Every row gives one point. Each copy is the shape, with its points in the same order, stretched, turned, moved and blurred by noise. Some copies are also mirrored. Which?

Shape (6 x 2):
.10  .24
-.18  -.46
-.05  -.17
.43  .02
-.35  -.02
.07  -.04
Copy 1 (6 x 2):
-.06  .14
.05  -.41
.04  -.17
.23  .18
-.19  -.28
.05  -.04
Copy 1 is: only turned
Copy 2:
.28  -.07
-.64  .27
-.22  .18
.38  .46
-.39  -.29
-.03  .17
Copy 2 is: mirrored
Copy 3 (6 x 2):
-.34  -.08
.74  .09
.28  .02
-.26  .38
.34  -.34
.04  .08
Copy 3 is: only turned

Shape (6 x 3):
.53  -.34  -.01
.13  .22  .12
-.34  .32  -.17
.43  -.07  -.08
-.35  .18  .12
-.09  .43  -.12
Copy 1 (6 x 3):
-.39  -.44  -.04
.07  -.09  .07
.27  .16  -.17
-.31  -.38  -.03
.18  .23  .02
.28  -.04  .01
Copy 1 is: only turned
Copy 2 (6 x 3):
.07  .87  .24
.17  -.03  .09
.00  -.35  -.21
.10  .62  .06
-.02  -.54  .02
.14  -.30  -.12
Copy 2 is: mirrored
Copy 3, 6 rows:
.17  -.38  .58
.09  .21  -.07
-.27  .35  -.07
.07  -.16  .45
-.17  .27  -.26
-.09  .35  -.05
Copy 3 is: mirrored

Shape:
.27  -.09  .05
-.14  .03  -.15
-.27  -.06  -.38
-.31  -.10  .03
.12  -.47  .35
-.02  .18  -.33
-.21  -.16  .13
-.12  .04  .46
Copy 1, 8 rows:
-.15  -.01  -.35
.22  -.06  -.02
.50  -.27  -.11
-.03  -.43  .29
-.51  -.70  -.02
.39  .19  -.23
-.11  -.41  .23
-.51  -.02  .48
Copy 1 is: mirrored
Copy 2, 8 rows:
.19  -.15  .04
-.04  .20  -.09
-.06  .50  -.27
-.01  .24  .18
.39  -.06  .44
-.13  .17  -.28
.06  .14  .25
-.04  -.30  .62
Copy 2 is: mirrored

Shape (9 x 4):
.03  -.02  -.19  .25
.18  -.30  .52  -.28
.07  .04  -.02  -.22
.10  .15  -.27  .01
-.14  .28  -.05  .35
.17  -.36  .46  -.09
.43  -.27  .30  -.12
.32  -.40  .37  -.24
-.19  -.04  -.40  .06
Copy 1 (9 x 4):
-.14  .17  -.06  .24
.22  -.33  .56  .08
-.05  .00  .22  -.13
-.21  .10  -.02  -.08
.08  .31  -.35  .10
.16  -.24  .49  .26
-.02  -.48  .47  .10
.03  -.41  .61  .16
-.23  .42  .03  .15
Copy 1 is: only turned
Copy 2, 9 rows:
.30  .00  -.01  -.09
-.39  .51  .05  .16
.01  .18  .12  .28
.23  -.06  .19  .13
.19  -.45  -.22  -.13
-.30  .49  -.07  .02
-.40  .55  .25  .06
-.37  .66  .16  .10
.49  -.08  -.12  .12
Copy 2 is: only turned
Copy 3:
.10  -.38  .31  .16
-.05  .38  -.05  -.43
-.08  -.16  -.16  -.20
.09  -.34  -.06  -.04
.11  -.16  .26  .50
-.01  .23  .22  -.39
.34  .17  .03  -.46
.03  .15  .06  -.53
-.33  -.62  .10  .18
Copy 3 is: only turned
Copy 4:
-.03  .24  -.11  -.12
.25  -.19  .09  .74
.18  -.09  -.13  .02
.05  .02  -.27  -.22
-.20  -.05  -.08  -.22
.17  -.02  .15  .73
.22  -.09  -.19  .63
.32  -.02  .00  .68
.09  .31  -.01  -.35
Copy 4 is: mirrored

Shape (10 x 6):
.21  .03  .35  .07  .21  -.68
.01  .01  -.18  -.02  -.15  -.07
.18  .07  .11  -.23  -.16  .45
-.11  -.06  .12  .13  .31  -.31
.17  -.11  .42  -.22  .33  -.23
-.11  .01  .20  .04  -.41  .52
.16  -.09  .13  -.03  -.05  .48
.27  .44  .15  .44  .19  .18
-.06  .06  .31  -.34  .07  -.19
.31  -.11  .29  -.02  -.19  .46
Copy 1:
.47  .25  -.45  -.06  .26  -.01
-.06  -.02  .23  .18  .08  .05
-.51  .36  .29  -.10  -.06  -.22
.40  -.07  -.18  -.07  -.13  .10
.14  .41  -.18  -.26  -.13  .01
-.37  .24  .22  .22  -.16  -.47
-.31  .25  .31  -.21  -.18  -.26
-.31  -.21  -.17  -.38  .22  -.43
-.11  .40  -.13  .03  -.15  .05
-.35  .47  .29  -.17  .00  -.48
Copy 1 is: only turned
Copy 2, 10 rows:
-.59  .36  .76  -.46  -.31  -.08
-.16  .15  -.02  .26  .07  -.12
.16  -.29  -.08  .13  -.18  -.22
-.16  .41  .29  -.34  .03  -.05
-.29  .03  .54  -.57  -.28  -.27
.59  -.03  -.38  .25  -.23  -.28
.39  -.21  -.05  .13  -.12  -.30
.14  .09  .42  .29  -.06  .28
-.27  .05  .16  -.55  -.27  -.21
.43  -.31  .05  .16  -.40  -.40
Copy 2 is: mirrored

Shape:
-.24  -.02  -.22  .16  .17  .12  -.32  -.32
.08  -.06  -.29  -.38  -.02  .26  -.19  -.16
-.47  .38  -.40  .35  .29  .26  .00  .28
-.35  .23  -.41  -.31  -.42  -.35  -.07  .24
-.56  .06  .25  -.06  -.18  .13  .29  -.46
-.31  -.41  -.31  -.14  .00  .37  .16  -.15
-.49  .32  .34  -.08  .10  .06  .24  -.08
-.30  .07  .30  -.06  .07  -.18  -.19  -.10
-.21  -.33  -.29  -.01  -.05  -.38  .23  -.41
.18  .23  .30  .28  -.26  -.16  -.03  -.17
-.28  -.38  -.43  .02  -.25  -.15  .06  -.07
.11  -.24  .35  -.14  -.49  -.42  .07  .13
Copy 1, 12 rows:
.13  -.03  -.24  .08  .18  -.24  -.23  -.22
.14  .25  -.22  -.30  -.08  .05  -.13  .02
.36  -.35  -.11  -.21  -.04  -.47  -.20  -.19
-.19  .01  -.02  -.32  -.59  .00  -.26  .03
.39  -.05  -.02  .34  -.15  -.11  -.04  .13
.31  .27  .04  .00  .09  -.28  -.28  .10
.30  -.20  -.11  .08  -.25  -.18  .19  .20
-.22  -.07  -.17  .10  -.13  -.17  .10  -.03
-.09  .00  .12  .19  .12  -.06  -.45  .13
.00  -.19  .02  -.07  -.03  .17  .17  -.16
-.07  .08  .19  -.02  -.05  -.19  -.43  -.08
-.44  .15  .25  -.12  -.23  .12  .16  .06
Copy 1 is: only turned
Copy 2:
-.13  -.35  -.38  .00  .02  -.12  .16  .01
.16  -.19  .05  -.01  .56  .02  .08  .32
-.69  .05  -.29  .23  .24  -.32  -.06  -.16
.16  .21  .28  -.14  .31  -.55  -.18  -.23
.44  .09  -.35  -.10  -.41  -.19  -.73  -.09
.23  .39  -.28  .42  .22  -.04  -.01  .42
-.02  -.06  -.03  -.29  -.19  -.17  -.69  -.10
-.04  -.25  .05  -.52  -.29  -.25  -.25  -.07
.39  -.12  -.18  .41  -.53  .12  .20  -.04
.22  -.29  -.16  -.53  -.42  .22  -.27  -.51
.25  .40  -.22  .42  -.11  -.18  .21  .02
.42  .32  .28  -.49  -.38  .01  -.20  -.14
Copy 2 is: mirrored
Copy 3:
.43  -.11  -.01  -.42  .18  .40  -.08  .16
.10  -.29  -.13  -.09  .37  -.02  -.34  -.24
-.09  -.73  -.17  -.27  .43  .24  .29  .52
.26  -.11  -.44  .22  .39  -.27  -.05  .38
.66  -.26  -.56  -.43  -.22  -.03  .02  -.28
.27  -.18  -.56  -.75  .41  .10  -.22  -.29
.24  -.44  -.28  -.02  -.16  -.17  .36  -.17
.26  -.01  -.03  .00  -.09  .01  .32  -.06
.26  .21  -.53  -.54  -.07  -.13  -.33  .19
.13  .14  -.02  .35  -.42  .47  .07  .03
.36  .18  -.57  -.56  .29  .12  -.19  .18
.08  .51  -.40  .29  -.23  .04  .16  -.20
Copy 3 is: mirrored
Copy 4, 12 rows:
-.05  .04  .05  .10  -.23  .23  .42  .09
.34  -.31  .11  -.09  .11  -.21  .42  .06
-.10  .24  -.51  .47  .19  .63  .39  -.04
.28  -.14  -.08  .59  .28  -.49  .01  .09
.22  -.41  .25  .16  -.56  .28  -.06  -.53
.63  .13  .04  -.05  -.15  .16  .20  -.10
-.06  -.33  -.12  .17  -.33  .25  .09  -.66
-.16  -.03  .08  .12  -.23  -.08  .18  -.34
.41  .08  .06  -.02  -.49  -.14  -.39  .21
-.22  -.17  .46  .02  .03  .05  -.20  -.10
.54  .36  .07  .23  -.05  -.11  -.14  .23
.25  .16  .50  .02  .15  -.52  -.42  -.21
Copy 4 is: mirrored

Shape, 12 rows:
-.37  .20  .05  -.17  -.04  -.32  .20  .07  -.47
-.18  .07  -.16  -.04  -.08  -.13  .12  .17  -.33
.27  .19  .14  .30  .00  .01  .34  .18  .01
.41  -.25  -.20  .20  -.16  .42  .32  .14  .00
.15  -.18  .02  .11  .03  .37  .27  -.11  .42
.28  -.17  .23  -.34  .09  .54  -.16  -.20  .28
.02  -.12  .29  -.52  .08  -.35  .05  .01  -.18
.41  -.18  .09  -.24  .00  .36  -.38  -.47  .17
-.19  .03  .05  -.17  .29  -.32  -.11  .31  -.19
.13  .09  -.05  .05  -.39  .09  .18  .30  .14
-.10  -.34  .35  -.30  .19  -.39  -.38  -.28  .04
-.09  -.24  .53  -.16  .03  -.01  -.20  .00  -.12
Copy 1 (12 x 9):
-.23  -.08  .00  .40  -.18  -.15  -.01  -.05  .36
-.09  -.20  -.07  .20  -.19  -.04  -.09  -.17  .33
.14  -.32  -.03  .04  -.50  .21  .40  -.06  .22
.22  -.29  -.25  -.08  -.47  .41  -.25  -.27  .13
.29  -.17  -.23  .04  -.13  .32  .06  .11  -.11
.36  .36  -.32  -.09  .02  .31  -.43  .39  -.02
-.36  .19  -.42  .23  -.07  .10  .02  .37  .35
.26  .60  -.29  -.08  .15  .20  -.28  .05  -.24
-.20  -.13  -.14  -.02  .18  .05  .14  .37  .49
.24  -.45  -.29  .06  -.59  -.03  .04  -.18  .28
-.41  .42  -.28  -.02  .49  .03  .35  .54  -.14
-.21  .21  -.09  -.11  .03  .05  .11  .58  -.02
Copy 1 is: mirrored
Copy 2 (12 x 9):
.01  -.18  -.20  -.23  -.16  -.43  .12  .46  .47
-.09  -.27  -.05  -.23  -.03  -.02  .03  .21  .17
-.17  -.05  .04  .25  -.16  .24  .25  -.37  .05
-.41  .02  .52  -.21  -.40  .59  .21  -.52  -.31
-.13  .42  .10  -.23  -.28  .51  .39  -.54  -.26
-.25  .74  .26  -.40  -.20  .26  .22  .05  -.59
.07  .41  .27  -.20  .13  -.49  .33  .45  .31
-.17  .67  .16  -.32  -.08  -.04  -.09  -.17  -.77
.25  -.05  -.08  -.02  .29  -.03  .05  .47  .18
-.47  .07  -.10  -.09  .06  .29  .04  -.34  .08
.32  .61  .05  -.24  .26  -.50  -.05  .49  .26
.01  .59  .05  -.04  -.28  -.14  .15  .57  .35
Copy 2 is: mirrored

Shape (17 x 11):
-.27  .12  .07  .37  .51  .09  .00  -.57  .80  -.14  .53
-.02  -.30  .02  -.45  .05  .05  -.21  .08  -.17  .11  -.08
-.53  -.71  -.50  .15  -.36  .19  -.36  -.30  .36  -.15  .54
.09  -.01  .20  -.44  -.32  .15  .03  -.20  -.35  -.03  .05
-.53  -.30  -.01  .48  .17  -.24  .31  -.28  .44  -.18  .16
-.45  -.12  -.44  .32  .32  -.04  .31  -.26  .46  .28  .37
-.01  .21  -.31  -.22  -.27  -.06  -.12  -.26  -.18  .03  -.32
.07  .05  -.23  -.35  -.28  -.41  -.19  .03  -.22  -.02  .25
-.18  .00  .13  .40  .03  .16  .38  -.25  .58  .17  .40
.21  -.05  .41  .02  -.09  -.25  -.12  -.23  -.05  .09  -.12
.45  .09  .05  -.22  -.31  .00  -.17  .29  .01  -.05  -.19
.16  -.13  -.13  .01  -.04  -.02  -.15  .13  -.58  -.11  .11
.33  -.17  -.11  -.24  -.16  -.08  .06  .00  -.04  -.10  -.12
.12  -.08  -.09  -.49  -.02  -.12  .06  -.14  .20  -.16  .04
.00  -.16  .00  -.34  -.38  -.08  .03  .02  -.07  -.24  .26
-.05  .11  .16  -.36  -.26  -.18  -.21  .18  .00  .19  -.01
-.21  .10  -.01  -.15  -.15  .06  -.09  .25  -.22  -.30  -.13
Copy 1:
.01  -.24  .14  -.41  .15  .21  .87  .37  .17  .25  .44
.17  .15  .15  .12  -.27  -.28  .24  -.31  -.11  -.15  -.17
-.44  .16  .24  -.27  .56  -.27  .72  .00  -.23  .17  .60
-.03  .26  -.17  .13  -.17  -.07  .20  -.26  .03  -.48  .04
.00  -.33  .26  -.16  .40  .10  .26  .01  .28  .56  .42
.08  -.36  .48  -.04  .47  .00  .52  .32  .05  .07  .30
-.37  -.03  .00  .05  -.12  -.12  -.04  .04  -.18  -.54  .14
-.16  .19  -.10  .33  -.05  -.12  .15  .09  -.37  -.21  .02
.31  -.01  .12  -.32  .39  .09  .44  .23  .29  .13  .41
.15  -.05  -.20  -.12  -.08  .07  -.12  -.27  -.15  -.03  .19
-.01  .27  -.21  -.10  -.19  -.23  -.08  .02  -.04  -.23  -.15
-.31  .10  -.34  .10  .24  -.01  .08  -.24  -.23  -.32  -.22
-.30  .08  -.30  .05  -.06  -.35  .04  -.03  .01  -.28  -.04
-.04  .08  -.01  .17  -.29  -.30  .41  .05  .07  -.17  .08
-.09  .34  -.08  .15  -.03  -.29  .21  -.17  -.05  -.10  .20
.35  .32  .20  .11  -.29  -.10  -.09  -.17  -.13  .01  -.09
-.18  .22  .11  .05  -.04  .04  -.03  -.25  .07  -.07  -.24
Copy 1 is: only turned
Copy 2, 17 rows:
.41  -.04  .26  -.67  -.25  .09  .47  -.17  .08  -.69  .65
-.27  .51  .08  -.06  .07  .03  -.40  -.15  -.47  .24  -.07
-.19  .43  .58  -.38  -.78  .94  .19  -.49  .06  .12  .33
-.45  .63  .03  -.30  -.04  -.01  -.06  .32  -.39  .51  -.38
.05  -.16  .12  -.14  -.49  .16  .12  -.01  -.01  -.46  .76
.31  -.20  -.07  -.44  -.40  .44  -.24  -.08  .39  -.21  .84
.03  .33  -.19  .04  -.44  -.03  -.24  -.10  -.01  .67  -.45
-.54  .47  -.02  -.27  -.11  .12  .12  -.32  .17  .71  -.06
.11  -.38  -.10  -.62  -.11  .30  .25  .24  .16  -.47  .43
-.21  -.04  .03  -.30  .11  -.34  .18  -.06  -.56  .15  -.14
-.40  .09  -.19  .08  .37  -.04  .11  .01  .06  .30  -.62
-.21  .61  .25  .10  .35  .04  .06  .16  -.13  .77  -.03
-.43  .17  .15  .00  .01  -.08  -.21  .10  .07  .27  -.29
-.46  .34  .09  -.24  -.22  -.06  -.28  -.07  .08  .02  -.11
-.67  .49  .13  -.19  -.14  .17  .14  .09  .03  .29  -.11
-.33  .20  -.35  -.21  .12  .04  .06  -.29  -.25  .26  -.21
-.12  .66  -.19  .32  .11  .02  .06  .11  -.13  .31  -.18
Copy 2 is: only turned
Copy 3 (17 x 11):
.44  -.28  -.36  .32  -.47  .49  .24  .03  .69  -.80  .40
.13  .26  .00  .21  -.20  -.17  -.25  .13  -.28  -.07  -.19
.44  -.14  -.20  .24  -.28  .27  .26  -.29  -.51  -.80  .64
-.12  -.10  .13  -.02  -.14  -.34  -.10  -.12  -.10  .01  -.15
.29  -.15  -.24  .05  -.30  .87  .39  -.50  .18  -.31  .31
.35  -.15  -.46  .41  -.27  .46  .39  .26  .21  -.19  .50
-.20  .09  .23  -.12  -.44  -.06  -.10  .49  -.10  .24  .15
-.07  -.28  -.01  .21  -.17  .07  -.40  .17  -.23  -.04  .06
.10  -.37  -.32  .20  .09  .36  .42  -.15  .36  -.47  .28
.00  -.10  .39  -.03  -.03  .16  -.07  -.19  -.01  -.06  -.26
-.42  .05  .05  .07  .07  .09  -.46  .26  -.13  -.25  -.15
.09  .22  .03  .16  -.02  .02  -.44  -.17  -.09  .07  .22
-.30  .02  .03  .38  -.09  .14  -.22  .06  -.14  -.19  -.09
-.21  -.17  -.17  .40  -.39  .08  -.17  .17  .00  -.31  -.21
-.15  -.27  -.18  .14  -.07  .10  -.20  -.26  -.19  -.27  -.02
-.08  -.13  -.02  -.17  -.03  -.03  -.25  .27  -.21  -.03  -.21
-.10  .23  -.21  -.34  -.26  .20  -.35  -.02  -.02  .01  .11
Copy 3 is: only turned
Copy 4, 17 rows:
-.49  .28  -.29  .73  -.43  -.11  -.58  -.42  .22  .23  .43
.13  -.07  -.21  .17  -.03  .25  .06  -.05  -.41  -.37  -.21
.39  .20  -.38  .87  .23  -.06  -.11  .15  -.67  .33  .57
.09  .13  .10  -.03  .06  .44  .14  -.38  -.40  .09  -.24
-.24  .48  .00  .18  -.38  -.28  .08  -.26  .03  -.08  .74
-.56  .13  -.30  .39  .09  -.42  .04  -.06  .00  -.04  .73
.12  -.54  .16  -.06  .07  .28  .14  -.18  -.34  -.11  .06
.18  -.24  .35  .29  .13  .36  .06  .28  -.37  -.05  -.15
-.30  .60  -.14  .16  .17  -.22  -.19  -.37  .35  .18  .47
.09  .13  .37  -.16  -.12  .33  -.28  -.33  -.19  -.23  .00
.58  -.11  .20  -.11  .17  .20  -.12  .10  .06  -.10  -.54
.27  -.05  .04  -.11  -.07  .23  .04  .35  -.51  .14  -.20
.32  .00  .24  -.04  .02  -.11  .12  -.06  -.20  -.07  -.28
.07  -.03  .12  .35  -.15  -.04  .12  -.24  -.11  -.11  -.25
.30  .24  .19  .25  .04  .19  .20  -.03  -.24  .13  -.19
.16  -.10  .08  .13  .19  .55  -.05  -.02  -.05  -.38  -.17
.29  -.07  -.10  -.03  -.23  .38  .22  .08  -.08  -.06  -.17
Copy 4 is: mirrored
